Each wall is flat, endless, passes through zero and stands at right angles to its row. A trip goes straight from one point to another. Which walls does it cross, in order?

Walls:
(1): -19 -26 -31
(2): -32 -14 -45
(3): -14   0  15
(4):   0 -32 -26
(5): -38 -15  60
Trips:
 -7  35 -30 to  32 -46  -5 -> 4, 2
 -5 -18 -26 to -55 -10   3 -> 3, 5
-12  16  24 to -25   1  21 -> none
 14 -33 -18 to  9 16  0 -> 2, 1, 4

Walls:
(1):  -2  15   7  -5   6  -4   4  15  -8 -12 -21   8
(2):  -4   1  -6   8   1  -6 -14  -3 -43  -4  -4  -2
(3):  -4   2  -2 -14   7   9   3 -26  -3   4 -20  23
(4):  -2   7  -8   9   8  19  48   7  -9   2 -15  -2
(5): -15   4 -13  -2 -41  -9   1   0  -4   2  12  20
(6):  13  -5   6  24 -22  -1   6  14 -30   1  -9  26
(7):  -1 -10  -7   0  -5   1  10  -4 -16  -7  -7  30
(8):   0 -10   7 -13   3  22  60 -15  -1  -6   8 -14
(9):   8   0 -13  27  15   7  22  -7 -15 -20  -3   2
(10):  -6  -5 -15  20   8  15 -18   4   5  -6  14   1
Trips:
 12 -27 -22  24 -23  -7   4  -2 -13   3   0   5 to  -8  -1  -1  17  -6  16  -5  -3   3 -31 -22  13 -> 3, 1
 12   8 -20  33  15  13 -14  -1  12   8   8   9 to  29   4 -16  16   2 -28  -3 -34  -6  -1 -10   7 -> 2, 3, 7, 10

Walls:
(1):  53 -25  -4   1  10  -3  -2  13  45 -11 -15 -15 -17 -11 -38  -9  27   6 -17   9   5   1   5 -16  27  29   7  -2  10   0 -15 -23
(2):  13  17   1 -17  33  40 -17  18  18   1  13  22   6  -9  18 -14 -11   2 -21 -17  14  -1  15  -6  -8  -3  -9  16   4 -20  26  19
(3):   6 -11  20   9  36 -11   3  -6 -34 -24  25 -33  15  19   9  30   8   8  -5   1  -3 -27 -45 -40   3 -13 -34   3 -23   2   9   2
(4):  22 -40  16   7  36   3   0  12  32  15 -23 -12   1  -3  11  -7  17  -5 -17 -16  30 -13  23  16 -39  10 -10  21 -17  -6  -2  -2
(5):  28 -26  10   0   6  -9 -28 -15  12  -1 -19   1   8   5   3  18 -36  31   8   9  29  20  -8 -17  13 -36  -3 -17 -17 -31 -12  25
(6):   0  17   7 -10 -21 -16   6 -11 -16  10   0  -9 -11  15 -36 -13 -17 -10 -18   9   8 -16   1  26 -18  13  -2  -7 -24   8 -11 -10
(7): -22  19  20 -37 -13 -16  -4  -7 -43  -2 -30  -8   9  47  20 -22 -16  -1 -10  16  32 -11  -7 -38  -8  19   9  28   3 -35  -8 -15
(8):  23  -1  16  19  25  24  10   0   6  10 -11   9  -1  28  29  -5 -21  20  32 -30  -2  -2  17 -11 -12  -1  -9   1  32 -40 -30 -10
(9):   6  32   3 -22  14  -8 -15  10  -5  32  27  -1 -32  -6  23  21  21   0  -4   7  33 -26   2 -21  48   6 -31   8 -22 -38 -34 -22
(10):  -6 -17  -3  34  -5  27   1  18  -6  10   4  29   0  -7 -16 -28  11  38  -8  17 -39  14  -8 -32  14  26   8  17  -3   0 -13   6
Trips:
 24   7  23 -41   1 -59 -26 -34 -12  -6 -14   9   6  26  23  -4 -18  16  28 -20  -4   9 -21   8  -5 -11  23   4   4  46 -27 -24 to  18  11  32  19  -3  -1 -20   9   1   1  -6  10 -20  16 -12 -28 -10   1   8  12   6 -16  20  15  27 -15  -4  49   2  12 -15  -2 -> 3, 9, 1, 4, 10, 2
-33  39  39 -22  28   6 -39 -11 -37  -2  -9 -34  51  51  -3 -21  -9   1  32  24 -13  -4 -26 -16  29  24  28  10 -26 -11   9  19 to  13  32  -6  -2  41 -27  31  17 -30  16  12  32 -46  11  33 -34  60   5   2  25  -9  -2   0  20 -25  16  10 -23  25 -32  12 -11 -> 8, 5, 2, 3, 4, 6
  5 -12 -12  -2 -27 -16  -1  10 -20   0 -30   9   2  15  -2 -24 -21 -28 -13 -60   9  10 -37  19   8  12  -8  -8 -23 -16 -41  -5 to   2 -15  -9  32  -1 -22  -1  16  28  13  27 -39   4   6 -23  -5  12   5  21  -2  16  -7  30  21  31  14   4   3 -20 -16  13 -10 -> 1, 7, 8, 5

Walls:
(1): -35 -27 -40  -4 -11   1  29 -11  -5   0  20  -5  13   2   0  28  11 -10   3 -24   4  -2  30  -5  -1   6  24 -13 -18 -11  22 -29  -4 -27  -4  -8   0   7 -12  -4 -14  19  24 -15 -11  -4  -6   1
(2):  45 -10   7 -26 -21 -24 -21  28   2 -35 -18 -36  10 -16 -15   0  -9   0  -8   8  -5  -2 -16  24   3  16  23 -35  20  -4 -28   1  -6   4  -8   2  -8   9   2   1  -7  10 -26  13  21  -1 -31  -6
(3):  19  11  34  27  19   2   4 -32  26   6  -6  -3  -9  -1  -9  12  28  -9  16   3 -20  13  -6 -13   9 -11   7  16 -17   0   9  -3 -11  25  -6   1  -3 -29  13 -13   9  -2  14  20  -7  -6   9   5
(4):  15   4  27  18 -14  16  59  23   6  -1 -13 -21  14  22  13 -10  42 -23 -13   1  11 -23   8 -11  28   8   6 -32 -11 -19 -20 -19  17  12  23  -7  14   6   7 -18  14  18  -9  20  22   3  16 -20
(5):   3 -10  -3   5  -8 -27   2 -32   5 -25   1 -28  -6 -22   5  -9   3 -29 -12 -10  22   0   1   9   2   5   3   6  -1   2  12  37  37   7   5  -3  -5  -7  -7 -13  13  11 -10  13  17  34  11  -5
(6):  -2  -9  10  -8   9  -7 -10 -15  13 -15   9  17  24 -17 -14  22 -17   9  17  -9   5  11  30   6   8  16 -11  -9 -18  12   7  10 -36   2  18  -5   7   5  10   5 -16 -11 -12 -11  38 -16  26  25
(7):  22  27  11 -41 -33 -16  23  45  -4 -10   0  -7  21 -12  26  -1 -11 -28  15 -11   0   8  14  -7  26   5  10  -8   3   2  38  -6 -21  -2  -7 -23  21  -1  32 -12   6   3 -12  -3  -5  12  30   8
(8):  12  13  -7 -31 -14   3   8  11 -17 -27  -3  19  -4  11  -4   2   8  -3  48  -6  -3 -31 -13  23   9 -10 -11 -19   7  -7 -26 -35  -1  15  12  -4   1  -8 -14 -14   9  19  -6   2  -5   2   2  -5
(9):  11 -10   9   6 -29 -24  -2   6  14  -1  15   6  -5  23  31   4 -12   4 -16 -18  -1 -20   7   5   0 -15  20   4  16 -22 -18   9  11  13  31   7 -36  19  -3   7  24 -24  -9  22 -15 -14   7 -13
(10):  -6 -21  13  17 -27  20 -27 -26   7 -18  -8  11 -32 -33  13 -11 -17  -9  23  24   6  26  17  -2 -11  -3  -9 -13   1 -17 -12   5  26 -30  23 -14   4  15 -27  27  -1 -14 -26   7   5  -1  27  -1
Trips:
-12   2  12 -33  21  14  20  -6   2   1   5 -19  -7   8   1 -15  -2   9  25   6   2  18   5   6 -13  -5 -10  23  20  18 -16 -45 -16   9  32  10  36 -32  11  -1 -12  -2  34  -4  -7  -7  -7   9 to  17   1 -17  16  -3   1  11   4  12   6   2  -8  18   2   5   3 -14   7   2   0  -3   4  -9  15  20  -7  -9 -11 -15  -2   2  16  -2 -10   4 -19  -5  11  -9   1  15  -4 -17   0   6 -32   8  30 -> 4, 1, 10, 9, 2, 3, 8
  2  23  15   5  -1   3  -3  -4  15 -15   0   0 -10  -3  -1  -8 -13  24   5 -23 -19  17   0 -24 -10  30   6   0  24 -19  -6  22  15  -3   9   9   8 -10 -10  25  -6  18 -31  19   6   2 -15 -26 to -25 -14  10 -19 -32  -3  -9   4  -6  31 -13 -28  -9 -22   5   6  23 -20   4  -6  12 -19 -18  21   3   0  26  23   8  18  15   6  -8 -19 -25   0  -9   0  37 -21   2  17  -7   2   9  -1   1 -26 -> 4, 7, 10, 9, 1
 -5   1   6   2 -12  -3   4 -30  27 -19 -17  13  13   7   0   4  -1   4   6   9  11 -20   2 -32  14 -24  20  -8   6   9  10  14  19 -16  22  18 -11  11  -6   4 -24 -26   1 -25  28  17   0  35 to -10  -5  18 -31  11   4 -13  -9 -30   3   3  -3   7  -2  11  19  18  -9  -5  12  -1   9  35  13  14   2  -9  -2 -17 -22  -1  -6  -2  13 -10  -7  -9 -28  22 -26   9   6  36  -5   8   4   6   5 -> 3, 4, 9, 7, 10, 8
-22 -40  -6 -26  15  13 -14   6 -10  19  -2 -24  14 -10   2 -18   4 -24   5 -31  -3 -16  -5 -18  -7 -12  16 -20   1  -1  21   0   0  -5   7  -2  -7  -7   0  23  18  -9 -19   9  -2  12   2 -32 to   8 -18  -4  16   1 -10   5  -7  -1  43  -7  13  -6  -3   6  -8   3   7 -32 -24  34   2 -16 -16  20  21  -1   5  11 -13 -32  14  10  27 -18 -23 -14 -12  47 -27  -8  -8  13   9  24  25  -7  26 -> 10, 7, 1, 2, 3
 -5  60  21  -4  29  25 -13  15  -3   2  -9  22 -10   5  -5   7  15   0 -13  -8 -21 -20  18   0 -10 -12   5  16  17  -3  12  -9  -2   4 -25  25  -6  -5  -9  12 -25  20  16   1 -13 -14 -11  22 to  -9 -26 -20  -7  13   3  -8 -10  12  -2  16  34  25   6   3  12  24  -1   6  25   1 -18 -32  11  25  -1   1   5  -9  15  -7  21 -12  19 -18  15  27  -5  -4  -9  -2  -9 -19 -32   2 -19  20  -6 -> 6

Walls:
(1):  -7  -7  12   5 -12   5 -15  -4  -1  28  -3  -5   5  18   2   6  12  28   1 -12 -13  -8  -1   0  19  18  14  16 -21 -26   2  -8  10  -1  -4   3  12  19 -24  10   6  20 -23  13 -18   8  -4   9
(2):   4 -21 -30  14   9   9  23  -2  -5 -31  -6  -6   6 -27  16  12 -11 -14 -12   9   5   1  -1   8 -34  16  -6   1   8  18  24  32  22  15  16 -30   0 -10  37  10  -4  23 -11  -2  10   3   4  -3
(3):   9  12  23  -9 -19 -10  -2  20  29 -17  14   5  -4  -1 -11 -30  12   5  -7   4  23   2   9  18 -13  -2   7 -24   9   4 -16  19   4  -5  28 -20   2 -12 -21  10  10  -3  26 -22 -13  -1 -14  16
(4):  14   5   8  -4   6 -16  21 -29  11  29   7  -4   5  -3  -8  29  27   4 -11  -4  -8 -14  29 -16 -29   3  12  -8  12   2 -11  -1  10   0  -7 -16 -18   2 -26  -6   7 -24  29 -14  -7  -3 -18  -8
(5):  -1  12   3  -7 -16   9 -22  13   8  -4  -6  39  19  -1  16 -15  15 -10  -5 -18  -7   8  -8  11  -1   9  -1   1  16  -7   9  -6 -22 -10  -3  17  10  22  -4  32   6 -12 -25  -5  23   0   8  15
(6):   2   8 -13   9 -17  41  46 -31   5  -1 -15 -29   7  12   2 -23 -11   7  -8 -23   1 -17   0 -11  -6  -9 -23   0   9  -3  -8   6 -10 -32  -3  23  10  34   6  -5  -8 -16  -2  -1  30  30  -4   2
(7):  -2   1  19   6 -29   8 -34  15  -1 -14  -7 -35 -36  21 -20  -2 -32   4   0   8  25  16 -28  12  -7 -13 -16   9  31   0  13   9  -2  13  -1 -15  13  27   9  -7   6  -2  10 -12  19   9   1 -20
(8): -33  -8  11   0  36 -46  18  -5  25  13  24 -14   2  11   4 -13   1  15 -39 -29 -21  25   9   0   2  -2  -8 -24  19  -6 -12   9  -6 -22  13   1 -24 -13  13   6   5  -2   3   4 -24 -32 -23 -21
Trips:
 17  -1  -3   0 -11   9 -23  33   5 -24  21 -14 -15  -9 -20   5  38 -14 -17  -3  -5 -35  11 -17   5 -15 -39 -30 -19   6   5  -1 -10 -24  -2   7 -14  -1   2  -1  21  -2  -5  17  17  -3 -47 -18 to  -7   0  -4 -33 -16 -24   5   5  -7   9  -7  -4 -22 -13   5   6  10  11  10  22  10  23   2  26 -33   7 -11  11  11   4  -2 -13  11 -12 -43 -42   5 -13  -8  11 -17 -16   5  18  -4  18  -9  17 -> 5, 6, 8, 2
 -1  10  17  18  10 -10  16 -25  -9  32   6  -7  -9   4  23   4 -32 -14  16  -6   6  26 -14  -5   3   3  19   9  10   7 -34   3  32 -18   7  16  -2 -28   4  18 -11  14  17   5   9  -6 -10  14 to  17 -26 -23 -17  -3 -23 -14 -11 -18  22  -1   7  24  -1 -23 -20 -19 -34  -3   7  10 -13   8  13  13  27   9   3 -45  -3  -6 -17  16 -12  24  -9  -7 -21   1 -12  -9  -4 -26  25  37   0   8 -15 -> 6, 2, 4, 1, 8
  5 -19   4  -6   2  11  -4  -7  19  -2  -3  -6  12  -9 -12 -25  21   4   8   7 -17  17 -44   0  18 -18   3   9  -5   9  13   7 -21  25   1  -6  28  -4  -6  12  20  -6  12  14 -15 -12 -16 -12 to  -5 -14 -22  25  -3  -1  -4   3  33  12  12 -17  13  12 -25   8 -27  21 -27  19  24 -13 -12 -24 -12 -13   3 -45  -3 -22 -32   0  -6 -12  37  19  18  23  -2   5 -14  -8 -21   5   6  -3  -9  16 -> 6, 5
 -8   7 -13   4 -19  -1   4  14  13  45  28   0  -9  18 -20  -2  -1 -12 -11  10  10  -9   6  -1  17  18   9  16 -32  -7  -4   4 -26 -39   6  -4 -15   0 -13   0 -22  10  -1  -4   4   1  19 -19 to  35  -1   8 -14  17  33  10   6  -7  21  17   5   7  -8   4  36  -6  -5  32 -11  10 -30  10  13  22  26   5  -5   6  -3  12 -20   4  -1  -1  -9 -32   9  17   3 -15   2  -1   8  -9  -1 -19   3 -> 8, 6, 2

Walls:
(1):   3  49  11  20 -14   6 -12   7 -18   4  16  23 -11 -19   7  21  12  28  14  -7 -13 -20   4 -17  -8  -7 -16   2   2 -20  -6 -10  18 -10   6  -9 -14  15  -1  16  -8 -19  28  26   7   0  -5 -10
(2):  -5   8  -3 -19  -4  13   6  -7 -24 -19  -1  -6 -16  11  20  24   4   6  11   1  18  13  -6   5  20   0  -5   0  -1  -2  27   1 -27  -8 -21  -8  -3  13 -10   8  -2  17   3 -11   3 -20  -1   8
(3):  -7  -4  13   5 -34  -8   5   5  -8   8 -33 -13 -19 -25  22  -5  -7 -21  10 -23 -35 -25  -2  -2  -5  -7 -11   0   5  13 -16  -9   8 -15  -1  -9  -9  10  10  -3 -29  13  16  22   8   4 -43  22
(4):   1  -1   3   5  16 -13  -7 -16  15  15  -5 -25   5  -3  -2  -8   3   5  13  -5  -6  35  -9  -9  -9   5  12  -4   2  24 -22  10 -12  -3   9 -10  -6 -15  -7  15  -6 -11 -30 -34 -19 -17  32   5
(5):  12  -9  21  -6 -36 -22  -5  -6   9  10  -3   1   0 -14 -21 -22 -12 -13 -18 -31 -10  18  -6  -8   9  22 -25  26   2 -21  12   3 -42  -1 -10 -10   4  21   9  -1   4  -7   0  25  -5   3   5  12
(6):   3  15   6  11  21 -12   7  -2 -12  -1  -3   3   8   6   7   3 -11  19   9 -14 -13 -22   2 -12  11 -16   8 -10  -4  17  -5  -6   2 -21   0  19  -6 -16 -18  -1  17 -35 -13  -2  -5  -2  13 -19
(7): -26  20   2  21  15 -21   5  46 -12 -17 -16 -23  -4   7 -13 -23 -13  14  13   9 -16   0   8  -8  18  -1 -23  24  -1  26 -17  22  25  -2 -16  19  27  -7   2   7   5  13  20  19  22  13 -15   9
(8):   7  -1   3  24 -29  -6  15  -5 -34  23  -4  13  -8   7 -17  -1 -17  -6   8  -4  -2  -6 -19  -2  15   5  11  -3   6  -5   5   6  -9   6 -29 -26 -10  -1   7   9 -10  -2   3  -7  -8 -10   6  -6
(9):  13   0  11 -35  -2  35   0 -26 -13   7  10  -6 -10   3  -9  -3 -18  -2  -7 -21  -2  20 -11  -2 -13 -22  18   0  -9   7   4   6  25   8  -9  12 -23 -20  -7   2 -17   1 -28  -5 -25   0 -29   6
Trips:
 -5 -14   8  -1   3  -9  -8  13  -6   6   9  -9   5   0   9  -9   4   4  -8 -28  28   3  29 -11  10  -7   5 -20   5  -2  27   5  10  -5  -3  -6   4  28 -17   9   4  27   5   2 -31  14  -6   4 to   5  -7  -1  18  -7 -13   8   4  22  11 -11  -4  12 -12  14   9  -4   2   3  -9   0 -10   1  13  15  -2   8  -3  12   6 -22  13 -21  -5   3 -21   0   7 -14   2 -13  -1   5   5 -12   4   1 -32 -> 3, 9, 8, 4, 6, 2, 1
-10  10   3  -9  -7   7  14  -1  -4  -3  -4   3 -27  -5  22  -8 -19   2   1 -16  23  11 -13 -33  24 -12   5  13 -16  11   8  -3   2 -17   3  21   1  17 -12 -10 -13  -5 -25   3 -18 -18 -15  10 to   6   0  19 -11  -5 -17  20  15 -14   3   9  -5  19   7  26   8   8  -5   9 -10  -9  31  21 -14  22  -3  -8  10  36  -3  -7  -1   3  11  15 -16   7  -8 -13   3   0  15   5  21 -11   7  21  -2 -> 1, 8, 9, 6
 14   9   5  -1 -15   1  -8  16   0 -11   4  20   4 -14   8  15  -2  -2   8   6   7   0  -5   7  15   6  17  -8 -15   6  31  14  -7  -2   8   0   2 -20  -9  -5 -11 -15  15 -12  -5  10 -23   8 to -12   2  13 -11   5  25  -1   6  -2  16   2  -9   9   5  21  -4 -14   4  13 -31   8 -14  23  -5   7  12   2  -5  -4  19  17   3  -9 -21  10   7   7  26 -27   8  60 -12   8  24  24  -1  -8  -9 -> 8, 9, 7, 5
 14  -9 -14 -11  20  -1 -24 -13   5 -22 -13   1  11   3  18  22   6 -29   0   8  -6   5   7  -4 -10  -3   3   6  -6   5  -1  -4 -24 -17  -4  -3   7   7 -19 -42   2  -2  -7  -9  16  -7 -25  -6 to -20   9  -1  14  19   2  17 -13 -19   1   5 -18 -25   3   6 -13   3  -4 -10   4   2 -11  -7  -4  10  29  33 -16 -25   4 -14  -9  14 -14   6  14   6   1  -3  -7  15   4   1   7  -3   7 -20  -8 -> 9, 7, 2
-10   3 -12   0   8  10   9 -17 -30 -23 -26  -6  21   4 -16  12  -2 -24  11 -19   7 -25  -4  -5  14   0 -29  -1  20 -26  10  -7  -2 -21  -1 -15 -26 -27  19  -7   9  -3  11  19 -16   0  -9 -12 to   4 -21 -11   9 -12   8  -6   5 -29   4  -3   5  -5  32 -19  -4 -14   6  10   7  17  16   1  11   0  -4 -20 -10 -17  16  -2   0  -1  29 -10  13  -1  15  22   0   7  -9 -18 -11  11   8 -27 -24 -> 9, 7, 1, 5, 3, 6

Walls:
(1):  -1  -9 -12   9 -10  12 -24  -1 -27   0 -10  20 -12  22  21  29  17   1  12  15  -6 -21  32 -39   4 -11   3 -15   9  16  12  55  34   6 -23 -19  18 -10 -14   3   1  11  20  21 -24   6 -19  11
(2): -11  32  -2   4  18 -27  19  -9   4 -28   6   1  24  22  12  29 -18  -3 -30  -9 -10  -5 -17   1 -16 -11 -22   2  -2 -57   5   5  -7 -11 -26  35  -7  12   9  28  -7  -9 -30 -13   8  -3 -26  18
(3):  10 -31  -9   3  22   4  -1   3   4  13   3 -27 -12   8  -6  -6 -23 -24  38 -22 -37  19 -11  -8  -1   0 -10 -27 -13 -25  -9  -1 -35  -8   7  -9 -20  -2   8   1 -13 -30   0  -1   3   8 -17  -2
(4): -10   9   0   2   1  14  10  -9 -15  14  15  31  37  34 -16 -33   4  39  12  -4  12  -9  18  19   9  -8 -21 -12  -6  -1   3  -5 -13   7  12   6 -24   2   3   3 -15  -6  21  -8  23 -47   3 -10
(5):  16   8  28  -3   3  11   3  10 -27  26  13  16  22 -18 -39  10   1 -22  15  11  -4  13   1  -4  -9 -11 -32 -34  14  -8   8   2  -5  28  -1  -2  15 -27 -21  -7  13  -5   2   3  11   4   6 -52
(6):  13   5   8  14  -6  17  -8 -12   3  21   4 -44   8  19 -52 -17  17  15 -14  18 -28  33   4  10 -10 -24 -18  19 -22   0 -28  26  11   6 -21  26   0 -11  21 -12  10  15 -23  -4 -51  35  29 -26
(7): -29 -20  32   5   6 -17 -18   7 -10  -3 -22 -13  -9  13   5 -28  -4  -7  43 -11 -12   3  -4  28  45  19 -25 -33  36  30 -19   2  -5  -8  31   8  41  34  33  17  -5  -3  -3   3   3 -38  23 -14
(8):   5 -34  -5 -12  18  43   9 -21  -7 -34  -1  -3 -14  -2  -4  -8   8 -27 -16   7  -4   9 -16  -3  13  -8  -1  23  -7   1  15   3  -5 -16   2  -8   6  19 -20 -16   2 -50 -18  18  -8 -10   6   3
Trips:
-14  23  17 -11  23   8   1 -28  -1  13  34  49 -29  15   1   8 -12   4 -14  20 -11  -7   9 -23  10  54  -7  12  18  -9  -6   9  21 -32   9   4  -3  -6 -23  -6  39 -14 -21  14  -9  -7  25   9 to   4   1 -11   0  10 -37 -19  17  27   2  21 -26  -6 -39 -49  15  18 -12   3   4 -39 -16   0 -11   9 -18   6  19 -26  -1  31  12   1 -14  39  27 -51 -17 -32   3   2  -8 -24 -26 -21 -10  12  27 -> 5, 6, 1, 3
-20  -2  11  22  -3  -7 -13  -6 -37  10  -4  20   0   2  -9  15 -21  13   4 -16 -22   6  -9   4  14  -9  24 -33  13 -21  14 -17  14 -35 -30 -19  -5   2 -27  15 -14   9  26  31 -11  -6   1  12 to  19  -9  10  -8   0   7   1 -19  -1 -47 -32 -18   9  -7 -26  16 -19  15 -23  27 -11  -3  16  23  -5  33   4 -25   0  23  -3  -1 -37  10 -13  23   9 -38 -11  -3   1  10  10  -7  54  -8  18  17 -> 3, 1
 -4  37 -17  39 -12  16  15   4 -16 -19  15   5  -7  -1  14   1  17 -15 -19  19  26   5   0 -14 -28  56  11  18 -24   6   7  17  17 -21  -5   6  10  37 -26  18 -41  -3  10   5 -16  -1   0  12 to  17   4  25   9   9  -8  -8 -14  18  20  11  -5   4 -30  22 -33   8   9   6   6  18 -21  15  -1   8  24  -7  -9  -8   1  17   2 -11 -20  -6 -21  -1  -1  16 -14   4   3 -25 -47  19 -21  27  -3 -> 4, 1, 2, 8, 7
 -5  -1 -11   7 -28  -1  -6 -20 -19   9  35  32   6 -16 -32  13  11  11 -20 -10   2  -4  30  -1  14   4 -12   3   4  -8   9  21  22  -4   6   0 -31   7 -16  42  33 -39  -3   1 -33  -4  33  28 to   2 -31   7 -22  19 -14  -4  19  18   0  11   3 -12   6  -5  -2 -20  -2 -19   4 -28   0   0  13   2  -1 -19   1   1  -2   5 -10   6   2 -12  -2  -7  -3  -7  14 -15   1  -8 -18  21 -23  33  38 -> 5, 1, 6, 7, 3
 36   9 -14  17   2   8 -12 -17   3  28  -2 -17  -1  27  -6 -15   3   0  17 -17 -10 -41  18 -12  -9   6  12   9 -13  -6 -14  -3 -42  -2  -2  -4  -5  18  -2 -30  16 -44  -7   8  11  36  36  12 to -26 -24  22  31 -12 -12   6  13  10   0 -29  -6  -5  20 -15   1  10  -3   7  13  19 -14   6  -6  22  -7  -5 -10  -9  -1 -21  -6  -2  21 -20  11  41  -5   6  26 -35  36 -17   7  14  25 -12  -9 -> 4, 7, 8, 1, 5, 3, 2
  3   7  -4 -41  -6 -11  -4  15 -11  36  19  20   4 -30 -19  -6 -16  -7 -20 -30 -24  18 -30  18 -22 -11 -20  36   7 -34  23 -13   4  10 -17   3  15 -20  32   1   9 -14  10 -11 -29  -6  17  16 to  23  18  40  -5   5 -27 -20 -12 -36  -2  11 -16   0  14 -13   4   2   2  13  52   9  15   4  23  -2  14 -20   9 -30 -11  17   2 -11 -16   7 -30  15   1 -17   9 -24  11  -4  -8  20 -27 -12  22 -> 4, 3, 7, 6
